Each wall is flat, endless, passes through zero and stands at right angles to its row. A trip goes straight from one point to another. Which walls does it cross, in order?

Walls:
(1): [ -8  27 -29]
(2): [-34 -18  91]
(3): [ 11 -12  19]
(4): [-15   3   4]
(5): [-50  15 107]
Trips:
[ -6 -53 -79] to [ 22 -69   8] -> 1, 3, 2
[47 62  4] to [13 -6 67] -> 3, 5, 2, 1, 4
[ 6  1 33] to [ -5 -26 -49] -> 4, 5, 2, 3, 1
[41 38 28] to [20 49 -3] -> 1, 2, 3, 5

Walls:
(1): [-11  60  20 -46 -36 -11  -5 -92   9]
(2): [ -6 -40  -4  -5 -50  -1 -36 -19 -47]
(3): [-32 -21 -13  20   5   9  39  45  18]
(4): [  7 -46   2   2 -15  36  30 -20  25]
(5): [  4   9   6 -48 -63  13  -3 -21   6]
(6): [  9 -33  33  -2  64  49  -1  37  -8]
(7): [ 52 -11   7 -44  17 -10  24 -68  60]
(8): [-15  50 -26  -7  83 -12 -54  29  53]
Trips:
[ 28  54   3  21  46  55 -99  51  -2] to [-10  -7   9  33  -7  46 -30 -45 -37] -> 2, 1, 8, 4, 5
[ 30 -16  32 -47 -10 -36  19  -8  -5] to [ 16 -17  -8 -35 -44 -16  48  28 -24] -> 3, 1, 7
[-10 -30 -17  -8  18  11 -50  -1  -3] to [ 43   3  12  22  13  50 -21 -79  -6] -> 4, 7, 1, 5, 8
[-56 -62 -20  20  61 -47  29 -51  29] to [-37   8  49 -53   1 -90   3   1 -72] -> 6, 1, 4, 2, 8, 3, 7, 5

Walls:
(1): [117 -44 -76 -12  19  64 -33  34 -21  12 -64  12  14  -5]
(2): [ 30  36 -43  -8  -5   4  28 -52  34  11  -6  -2 -17 -10]
(3): [ 38  26 -29 -13 -16 -73   4  15 -10   5 -18  63 -36  -8]
(4): [ 20  43 -37  11   7  26  21 -27 -32  42  36  29  18 -25]
(5): [-10   8 -40  22  72  34 -15 -31   9 -89   1 -14  -7  10]
(6): [  2  -7  40  10 -46  63  48  33  11  -2  18 -25   0  11]
(7): [ 97  16 -18 -26  25 -56  84  92  20 -24  -5 -21 -33 -14]
(8): [ -8  47 -46  42 -54   8 -53  56   4  14  -3   5 -15   3]
(9): [-45  76  68  46  47 -21 -45 -36 -27 -37  -8  35  59   5]
(10): [ 54  32 -21  36  21  43  17 -54  46 -10  32 -16  64  -8]
(11): [-39  60  13   5   7  42   8  16  32 -13  44 -20  -8   7]
Trips:
[  1 -30 -37  57 -49  18  20  84 -80 -47  12 -62  -7  70] to [ -3 -39  52   4  12  33  -7   7 -19  42  40  13 -51  68] -> 5, 7, 1, 8
[-14  81 -18 -19  22 -50   3  38  15 -17 -44  14  51  -4] to [ 33  83  48  52  14   6 -16  33   9  62  -1 -63  56  71] -> 5, 2, 3, 6
[  2  31  81  59 -36   2 -60   4  17 -61  31  51 -29  79] to [-32  -6  44  26  82  20 -55  35 -42 -16  28 -28 -18   7] -> 3, 6, 8
[  4   6  67  29  53  10 -30 -31  65 -29  21  27  28 -48] to [ 48  -7  72  -9  63 -42 -24  64 -16  24  59 -84  51  33] -> 7, 6, 5
[-31  42   1  27  -1  58   6  12 -57 -50  37  25 -23  23] to [-13 -19  45  19  -2 -41 -11  14   1  76 -34 -27 -42 -46] -> 5, 4, 3, 11, 9, 6, 7
